Each row of a before or after table is a point. One or more steps were done to the points. Then noise was added and the rows were shuffled. The steps act on how far a point lies along the listed directions, d1 being the first. What was done? A step turns or swaps two directions, mirrors them in a line or flattens them onto one, adds a multiple of one to another, or multiplies one. Angles are multiples of 10 degrees, from the lower direction toward the higher: turns from -170 to 170, lines from 10 to 170 but not 90. Use the fewest steps. Two steps may share a direction if one is a turn and the other turns, adds or multiplies; they go together, in the order done. Otherwise the lowest direction goes first.
(in the rows, 128 means zero)

Directions:
(1): [137 115 199]
(2): [194 101 115]
(3): [156 194 137]
Before (10 x 3)
[[ 76 151 163]
 [155 120 138]
 [132  93  81]
 [150 114 177]
 [158 103 166]
 [124  60 109]
 [ 87 159  81]
 [ 32 165 126]
 [120 124 149]
 [135 113   8]]
After (10 x 3)
[[102  99 169]
 [ 90  73 134]
 [180 123  86]
 [214  91 109]
 [ 86 141  95]
 [113 146 127]
 [103 148  81]
 [116  92 250]
 [124 115 106]
 [186 105 171]]
Steps: turn d1 and d2 by -170 degrees

Directions:
(1): [171 171 154 129 134 146 101  35]
(2): [152  35 170 106 176 121 121 111]
Before (12 x 8)
[[104 153  99 120 111 128 128 178]
 [152 136 141 127 128 145 114 128]
 [ 89 122 106 154 128 134 143 170]
 [131 208 137 145 119 161 121  73]
 [ 79 219  80 146  67 164 113 140]
 [102 111  96 130 119 115 133 209]
 [170 128 123 115 147 134  91  72]
 [143  82 153 112 155 128 127 129]
 [152  39 190  85 181 135 110  84]
 [131 161 116 137 102 147 143 181]
 [189   7 199  83 199  93  94  79]
 [108  89 124 146 156 127 124 170]]
After (12 x 8)
[[ 76  86 123 136 133 137 162 208]
 [164  61 190  87 182 133 108  67]
 [145 166 135 154 137 148 112  78]
 [ 58 173  66 139  79 150 128 195]
 [199  47 199  91 199 105  91  38]
 [145 196 115 135  98 136 103 103]
 [142 105 132 121 134 134 127 160]
 [135 182 121 140  97 155 134 163]
 [120 191 112 130 110 143 118 144]
 [162 108 166 108 150 135 113  95]
 [142  48 117  97 161 110 106 157]
 [111 172 119 156 114 151 132 108]]
Steps: mirror d1 and d2 in the line at 70 degrees

Directions:
(1): [174  41 149 124 118  99  82  61 153 108  89  97]
(2): [124 123 186  69 131 129  96 214 162 173  89  92]
Before (13 x 12)
[[117 139 111 147 124 128 152 126 117 118 135 145]
 [109 149 150  92 128 138 115 197 146 172 134 124]
 [135 152 110 119 118 129 139 149 120 115 134 138]
 [118 138  83 162 130 143 163 113 134 123 153 142]
 [192  11 132 148 103  91  79   8 142  76  95 114]
 [133 147 122 129 142 116 111 110 117 119 128 128]
 [129 120 140 101 137 126 112 171 125 147 111 133]
 [137 110 143 110 124 124 120 146 153 129 125 124]
 [122 158  84 163 141 145 155 105  92 115 160 169]
 [157 115 112 152 116 127 121  86 137 118 109 133]
 [141 132 126 120 127 138 124 138 135 126 125 126]
 [152  61 130 126 115 120 104  67 126 111 110 110]
 [159  98 143 109 133 114 108  76 146 131 105 112]]
After (13 x 12)
[[194   6 175 111 105  91  57  68 161 106  70  90]
 [111 150 141 104 129 144 123 186 140 162 140 134]
 [138 109 148 110 126 121 119 148 156 130 126 122]
 [127 160  71 176 142 145 163  88  86 105 168 173]
 [121 139  75 166 128 140 166 104 130 121 160 146]
 [133 146 121 127 143 113 112 110 117 118 129 128]
 [155 114 120 143 114 130 114 101 140 126 102 128]
 [121 142 103 153 126 127 154 120 117 119 136 148]
 [140 128 125 122 124 140 129 141 132 131 127 126]
 [152  58 149 103 115 121  89  98 133 126  99  98]
 [135 150 107 120 116 130 144 140 120 112 135 142]
 [131 119 138 105 138 126 113 172 122 146 112 137]
 [160  98 158  94 133 116 105  94 153 142  95 102]]
Steps: add 0.5 times d1 to d2

Directions:
(1): [ 89  90 149  82 136  18  61 138 101 193  88 131  69  90 145 106 131 107
 145 117]
(2): [145 168 123 147 172 143  94 132 129  88  70  45  87 130  84 121  36 144
 191  89]
Before (12 x 20)
[[170 186 105 161 164 197 149 125 168  61 125  56 121 144  85 119  88 158
  176 101]
 [136  92 138 128  56 145 190 133 139 169 207 243 202 137 183 158 247 130
   43 173]
 [131 120 122 136 131 148 131 117 142 128 118 116 153 154 140 125 135 133
  118 123]
 [127  90 118 103 109 113 137 115 116 177 146 200 137 107 155 107 183 120
   72 149]
 [106 121 126  96 178  87  65 139 114 146  88  93  70 120 119 109  71 130
  173 114]
 [ 90 139 143  82 113  38  95 128  93 173 115 124  55 129 132 119 133 104
  134 104]
 [152 140 132 122 158 122  96 128 132 106  85  76 108 125 113 121  72 121
  180 103]
 [137 151 117 173 163 159 141 122 150  72 134 102 129 138 127 126  75 154
  163 110]
 [ 76 106 149  68 142  42  79 134 123 190  92 159  92 116 152 132 141 118
  138 119]
 [ 81  75 140 114  90  80 132 102 135 175 150 141 117 110 154 131 189 106
  102 129]
 [ 90 116 148 107 107  59  85 153 130 184 122 170 127  86 153 125 181 119
   85 140]
 [154 152  95 154 119 181 177 153 127  72 129 128 166 156 114 135 105 152
  136 132]]
After (12 x 20)
[[152 192 121 178 135 202 135 143 159  76 119  94 162 130  93 145  98 155
  117 117]
 [ 91  92 137 126 132  62 118 128 130 157 153 170 119 114 176 119 153 120
  119 136]
 [124 113 124 118 134 108 110 122 137 143  99 112 135 141 141 117 127 125
  124 115]
 [133  96 134 101 107 118 151 117 138 147 162 183 175 124 165 134 185 104
   97 156]
 [110 101 129 100 118  47 105 160  91 155  93 148 107 110 143 108 126 125
  136 128]
 [101  83 137  77 120  38 110 131 131 196 149 166 103  96 162 102 207 109
  121 140]
 [132 147 120 170 123 182 150  99 156  79 128  59 124 153  98 140  94 141
  152  99]
 [129 116 111 124 119 184 175 124 141 124 200 185 176 157 149 136 174 134
   81 171]
 [139 188 111 148  98 191 194 117 131  90 183 131 143 184 115 151 141 132
   96 124]
 [136 173 114 144 134 216 180 117 169  81 146 144 181 174 123 166 120 153
  121 128]
 [168 161 102 151 159 184 124 115 128  94  89  95 112 125  90 112  68 146
  141 101]
 [164 181 138 159 173 132  72 150 130  90  39  26  71 124  77 128   9 160
  214  66]]
Steps: turn d1 and d2 by -170 degrees

Directions:
(1): [102  98 151 129 141 120  95 148 119 164 174 183 125 162  22 107  97 159
 132 130  83  78  68 202 132 124 162 149 101 178  71 165 165 117 116 115
 131  54  43 118 164 100 190  82 226 136  67 106]
(2): [162 100  77 143 140  98 121  99 122 152 156  83 123  89 103  45  73 176
 128 152 229 134 135 111  98 114  60 138  59 102 149  62 155 172 179 155
 202  88  90 204 125  51 123 137 137 119 108 207]
(3): [102  78 108  99 109 136 126 102 112 214 174 245 219 114 177 127 168 111
  98 162 110 150 104  89 117 117 136  79 111  85 184  98 172  76 130 105
 187  91 182 123 101  73 151  49 111 104 169  70]
(4): [178  41 107 173 149 192 153 120 120  98 123  91 135 138 154  60 120 133
 218 163  98  93 127 161 187 169 106  65  49 115 123 154 196  78 133 177
 118  87 141  69  61 183  68 168 144 128 141  82]
(5): [147 117 208 108 112  89 180 171 195  89  92  96 233 100 100  30 140  73
  92 153 131 160 153 151  99 168 128 161 124 145 174 163 133 122 135 129
 146 217  75  89 140  49  98 134 159 108 112  60]
Before (12 x 48)
[[125 157 128 120 117 137 144 132 128  98 121 130 130 136 152 151 147 114
  129 117 101 141 140 118 132 128 131 122 151 124 131 144 119 117 103 117
  112 161 164  99 128 150 127 131 101 122 148 112]
 [121 114  93 129 136 117 112 111 119 173 152 173 157 128 122 102 125 133
  110 138 139 116 100 132 118 119 130 124 105 122 131 121 142 129 120 130
  145  87 130 157 114  86 148  98 135 123 118 122]
 [116 107 104 138 123 132 105 119 101 174 163 166 115 142  93 108  96 163
  134 130 134 118  92 142 117 116 121 122 101 152 120 123 137 143 127 129
  143  70 115 158 141 101 172 102 162 121 109 144]
 [131 100 125 130 143 111 123 119 129 156 160 141 150 126  94  84 112 136
  133 141 134 131 110 141 112 144 112 135  93 118 122 118 144 125 146 128
  157 112  92 128 137  81 129  89 157 112 111 111]
 [126 127 124 113 115 112 121 135 138 152 152 156 152 132 112  98 115 130
   96 144 117 128 126 112 117 125 137 135 120 138 134 117 138 136 122 123
  153 129 104 141 149  88 153 105 154 128 104 122]
 [111 117 141 130 133 146 108 122 117 145 124 175 128 161 137 164 139 131
  127 120  99 118 115 134 139 121 142 122 147 129 112 126 134 117 107 118
  103 101 138 120 135 151 136 107 140 131 126 102]
 [134 104 167 139 115 154 146 161 139  83 100 121 156 150 131 108 147  87
  139 130  96 130 137 142 149 148 150 124 130 139 104 183 136 113 104 141
   93 157 129  80 115 160  96 154 137 124 131  85]
 [115 125 138 124 124 126 112 143 134 141 132 120 121 123  89 126 112 149
  129 116 137 120 106 147 119 116 133 138 122 139 105 123 137 130 135 111
  137 104  80 151 137  98 150 117 165 138 119 135]
 [132 123 110 134 122 158 116 115 127 119 122 121 121 127 151 151 130 129
  153 129 110 122 128 132 135 117 132  94 114 110 118 145 136 106 126 126
  109 132 155 111 132 159 123 135 127 139 131 117]
 [149 106 153 135 124 167 172 148 161  98 102 117 177 127 153  99 158  98
  152 131  73 144 135 160 147 160 142 105 124 134 130 171 148  86 106 142
  115 167 141  55 104 149  77 162 136 121 152  49]
 [168 101 145 135 135 143 172 146 155  69  93  82 167 125 165  84 136  99
  159 146 105 123 158 141 144 168 123 128 114 132 138 154 137 110 134 168
  111 179 123  76 108 147  75 177 116 121 148  69]
 [132 133 113 134 118 146 140 134 114 101 120 125 107 150 165 154 150 111
  140 114 107 131 115 132 162 124 139 119 145 125 123 147 114 128 109 133
   96 119 154 101 115 175 129 137 108 125 146 118]]
After (12 x 48)
[[143 123 127 127 116 142 135 121 148 108 111 109 160 109 157 118 137 108
  134 138 123 144 142 124 118 129 121 104 113 104 146 144 137 105 136 123
  126 166 154 112 129 125 108 137 123 131 136 100]
 [100 106 146 133 135 130  91 150 119 157 161 149 107 150  33 123  93 171
  146 116 105  84  68 191 131 118 156 140 106 165  64 145 161 119 124 107
  130  53  38 143 150 102 182  96 223 146  86 123]
 [135 156 103 117 111 140 157 111 130  98 113 118 142 114 198 147 156 106
  127 127 134 164 162  82 125 125 109 106 151  95 164 114 116 120 115 123
  128 176 203 119 111 142 102 142  62 115 174 126]
 [148 119 109 127 111 134 164 130 132  98 113 112 152 121 193 113 155  94
  128 134 136 156 136 107 150 131 118 113 133 102 163 128 121 125 123 140
  119 148 161 105 104 139 108 143  89 112 161 106]
 [117  84 152 136 135 142 111 130 121 153 133 188 153 163 109 122 127 133
  137 137  87 102 102 160 145 134 141 117 118 139 110 138 164 104 111 122
  116  79 106 107 133 129 143  97 178 129 109  79]
 [142 180 145  96 108  88 168 136 166  93  83  93 180  91 196 132 156  81
   75 126 168 185 189  69  85 136 115 166 179 112 185 101  73 158 149 132
  141 241 155 143 141  89  95 159  53 111 170 120]
 [107  75 144 146 137 140  95 146 108 170 178 183 115 176   9  74  78 174
  159 130  76  70  51 223 139 131 155 137  76 205  65 183 168 120 111 131
  119  31  41 115 160 106 199  89 247 132  58  99]
 [109 133 159 112 103 114 130 149 142 124 119 155 174 128 124 121 148  89
   78 125 139 158 136 109 107 120 142 148 150 130 129 140 117 142 116 116
  133 163 126 130 143  94 129 118 125 114 130 114]
 [116 112 120 135 143 126 107 133 120 160 152 176 142 157  79 104 116 135
  126 128  96  89  84 177 134 130 156 137 108 155  88 164 145 118 104 130
  111  77  94 129 130 110 162  97 178 136  90 100]
 [103 116 147 126 150 103  93 139 122 161 174 172 119 158  30 115  99 155
  130 121  96 101  77 185 115 135 148 160 109 161  68 152 135 127 129 111
  131  85  46 119 173  91 175  67 203 127  74 108]
 [111 127 119 120 124 124  95 134 119 162 171 179 110 163  75 132 104 155
  111 130  84  95  92 143 132 117 165 136 121 162  84 135 141 134 107 118
  129  87  85 134 161 119 182  91 184 142  81 129]
 [120 164 157  98 101 110 157 142 170 130 107 141 193  99 160 135 167  91
   71 114 124 193 150 108  90 128 137 149 176 118 165 122  98 131 115 106
  150 209 151 118 144  78 111 130 100 111 156  92]]
Steps: multiply d1 by 3; flatten d2 and d3 onto the line at 130 degrees; turn d4 and d5 by 90 degrees
